Every row gives one point. Before rounding, the points of a table are all equally far from one centre. They may lie mostly on one side of it. Write the centre, to within rounding.

Points (9 x 2):
[[ 0.28  0.16]
 [ 0.40 -0.23]
 [ 0.37 -0.37]
 [-0.58 -0.27]
 [ 0.40 -0.28]
 [-0.06  0.32]
 [-0.12  0.32]
 [-0.17  0.32]
 [-0.29 -0.63]]
Centre: [-0.09 -0.18]

Points (14 x 9):
[[ 0.21  0.11  0.19 -0.41  0.52 -0.26  0.28  0.11 -0.15]
 [ 0.18  0.11  0.26 -0.37  0.42 -0.62  0.27  0.17 -0.23]
 [-0.45 -0.03  0.17 -0.38 -0.24  0.06 -0.18  0.38 -0.43]
 [ 0.26  0.03 -0.08 -0.53 -0.23 -0.22  0.15  0.08 -0.03]
 [-0.34 -0.34  0.49 -0.46 -0.28 -0.56  0.11  0.15  0.10]
 [ 0.06 -0.39  0.27 -0.57  0.41 -0.39  0.51  0.02 -0.25]
 [-0.23 -0.03 -0.11 -0.84 -0.19 -0.36  0.21  0.01 -0.31]
 [-0.44 -0.09  0.33 -0.91 -0.06 -0.19  0.30  0.08 -0.28]
 [ 0.27 -0.35 -0.05 -0.62  0.20 -0.27  0.42  0.15 -0.28]
 [-0.28 -0.09 -0.26 -0.70  0.44 -0.26  0.19  0.33  0.05]
 [-0.52 -0.30  0.35 -0.19  0.04 -0.80  0.35  0.12  0.07]
 [ 0.08 -0.44  0.03 -0.74 -0.16 -0.21  0.18  0.25 -0.41]
 [-0.48 -0.40  0.14 -0.35 -0.34 -0.25  0.28 -0.21 -0.03]
 [ 0.08 -0.33  0.10 -0.40 -0.15 -0.15  0.21  0.03 -0.68]]
Centre: [-0.25 -0.11  0.13 -0.27  0.04 -0.25  0.30  0.28 -0.17]

Points (27 x 24):
[[-0.38 -0.37 -0.21 -0.23 -0.49 -0.46 -0.20  0.20 -0.12  0.11  0.07  0.65
  -0.13  0.01  0.14 -0.53 -0.15 -0.06 -0.41  0.34 -0.06  0.27  0.16 -0.25]
 [-0.12 -0.26 -0.04 -0.30 -0.66 -0.48  0.32 -0.31  0.33  0.42  0.06  0.88
   0.24 -0.11  0.31  0.03 -0.56 -0.14 -0.49  0.08  0.06  0.36  0.22 -0.09]
 [-0.20 -0.30 -0.10 -0.48 -0.27 -1.03  0.00  0.23 -0.26  0.24  0.44  0.34
   0.27  0.07  0.55 -0.26 -0.14 -0.42 -0.17  0.19 -0.01  0.07  0.34  0.04]
 [-0.21 -0.04  0.22 -0.40  0.22 -0.58  0.71  0.15  0.20 -0.16 -0.12  0.20
   0.44  0.10  0.58 -0.30 -0.37 -0.50 -0.21 -0.09  0.10  0.49  0.09  0.19]
 [-0.70 -0.24  0.12 -0.63  0.05 -0.35  0.02  0.21 -0.48  0.07 -0.10  0.46
   0.26  0.12  0.01  0.28 -0.18 -0.32 -0.50 -0.01  0.11  0.73  0.12  0.00]
 [-0.06  0.11  0.41 -0.36 -0.16 -0.89 -0.25 -0.02  0.32 -0.05  0.63  0.17
   0.27 -0.03  0.22 -0.20 -0.14 -0.08 -0.67  0.12  0.09  0.27 -0.25  0.00]
 [-0.09 -0.36  0.24 -0.34 -0.11 -0.76  0.08  0.11  0.37  0.09  0.44  0.31
  -0.21 -0.22  0.35 -0.08 -0.08 -0.27 -0.22 -0.13  0.08  0.83 -0.24  0.19]
 [-0.06  0.10  0.68 -0.60 -0.13 -0.72  0.18  0.14 -0.32 -0.02 -0.04 -0.05
   0.15  0.03  0.52  0.17 -0.44 -0.19  0.19 -0.20 -0.13  0.69  0.31 -0.10]
 [-0.42 -0.17  0.26 -0.07  0.10 -0.46  0.10 -0.12 -0.31 -0.27  0.29 -0.64
   0.20  0.27  0.51  0.14 -0.44  0.10  0.04 -0.01  0.18  0.43 -0.18 -0.06]
 [-0.47  0.11  0.27 -0.56  0.03 -0.25  0.18 -0.66 -0.25  0.18  0.41  0.14
  -0.14  0.17  0.47  0.22 -0.02 -0.47 -0.25  0.36 -0.05  0.24  0.33 -0.11]
 [ 0.02  0.00  0.50 -0.17 -0.05 -0.74 -0.06  0.06 -0.37 -0.02  0.48  0.22
   0.35  0.00 -0.04  0.01 -0.35 -0.17 -0.08  0.04 -0.24  0.32 -0.48 -0.05]
 [-0.27  0.20  0.10 -0.41 -0.33 -0.62  0.13  0.02 -0.25 -0.01  0.45 -0.05
   0.37 -0.44  0.45 -0.30 -0.52 -0.43  0.06 -0.35  0.19  0.17 -0.08 -0.42]
 [ 0.02 -0.35  0.09 -0.20  0.07 -0.58  0.08  0.15 -0.16  0.21  0.00  0.28
   0.54 -0.11  0.06 -0.65 -0.50 -0.03  0.20  0.05  0.46  0.13  0.01  0.09]
 [-0.12 -0.18 -0.15 -0.34  0.00 -0.21 -0.13 -0.12 -0.14 -0.06  0.22  0.11
   0.06 -0.04  0.18 -0.25 -0.52 -0.75  0.05  0.34 -0.09  0.88 -0.05 -0.28]
 [-0.02 -0.52  0.21 -0.05  0.06 -0.74 -0.17 -0.04  0.17  0.03 -0.07  0.01
   0.29  0.25  0.55  0.46  0.08 -0.29 -0.16  0.17  0.81  0.73 -0.08 -0.08]
 [-0.43 -0.09  0.47 -0.67 -0.13 -0.37  0.25 -0.33  0.10  0.07  0.50  0.20
   0.49 -0.40  0.69 -0.14 -0.55 -0.02  0.15 -0.01  0.50  0.50 -0.14 -0.21]
 [ 0.04  0.41  0.21 -0.17  0.10 -0.32 -0.13  0.05 -0.15 -0.35  0.34  0.75
   0.06 -0.04  0.04  0.10 -0.18 -0.48 -0.21  0.00  0.07  0.68  0.07 -0.28]
 [-0.39 -0.39  0.01 -0.55  0.04 -0.76  0.16  0.40  0.09  0.11  0.61  0.37
   0.21 -0.06  0.43  0.12 -0.02 -0.09 -0.31 -0.10 -0.03  0.07  0.55  0.11]
 [ 0.01 -0.03  0.19 -0.33 -0.39 -0.42  0.18  0.03  0.00 -0.07  0.62  0.28
   0.22  0.37  0.70 -0.17 -0.70  0.13 -0.17  0.13  0.51  0.80 -0.23 -0.01]
 [-0.42 -0.17  0.59 -0.46  0.10 -0.36  0.04  0.00  0.06 -0.10  0.05  0.34
   0.36  0.03  0.48 -0.03 -0.78 -0.10 -0.67 -0.19  0.47  0.49 -0.26 -0.24]
 [-0.30 -0.30  0.11 -0.47 -0.08 -0.45 -0.22 -0.29 -0.17  0.43  0.47  0.14
  -0.08 -0.10  0.31  0.25 -0.52 -0.20 -0.19 -0.39  0.35  0.34  0.04  0.45]
 [-0.06 -0.13  0.45 -0.43  0.08 -0.53 -0.35 -0.06  0.06  0.22 -0.31  0.43
   0.23  0.02  0.81  0.08 -0.16 -0.30 -0.31  0.25 -0.06  0.98 -0.03 -0.03]
 [-0.19  0.33 -0.06  0.03  0.10 -0.55 -0.03 -0.43 -0.17 -0.01 -0.03  0.18
   0.51 -0.27  0.56 -0.18 -0.40 -0.11 -0.46  0.35  0.31  0.53  0.45 -0.13]
 [-0.23  0.07  0.42 -0.70 -0.08 -0.39  0.17  0.17 -0.31  0.00 -0.25  0.07
   0.55 -0.08  0.47 -0.02 -0.58 -0.27 -0.49 -0.12 -0.23  0.17 -0.37  0.08]
 [-0.20 -0.36  0.32 -0.76 -0.29 -0.62 -0.16  0.20  0.32  0.57 -0.15  0.24
   0.41 -0.25  0.16  0.48 -0.20 -0.38 -0.09 -0.17  0.38  0.51  0.10  0.11]
 [-0.17 -0.73  0.03 -0.27 -0.29 -0.52 -0.29  0.02 -0.26  0.24  0.49  0.46
   0.11 -0.01  0.43  0.35 -0.70 -0.09  0.06  0.06  0.20  0.36 -0.10 -0.53]
 [ 0.24  0.14  0.40 -0.23  0.13 -0.04 -0.44  0.28  0.14  0.06  0.03  0.25
   0.44  0.05  0.70  0.08 -0.33 -0.39  0.30 -0.07  0.32  0.56 -0.37 -0.27]]
Centre: [-0.11 -0.12  0.05 -0.38 -0.21 -0.29  0.02 -0.09  0.05 -0.01  0.05  0.20
  0.27  0.10  0.36  0.10 -0.12 -0.06 -0.10  0.02  0.17  0.28  0.04 -0.17]
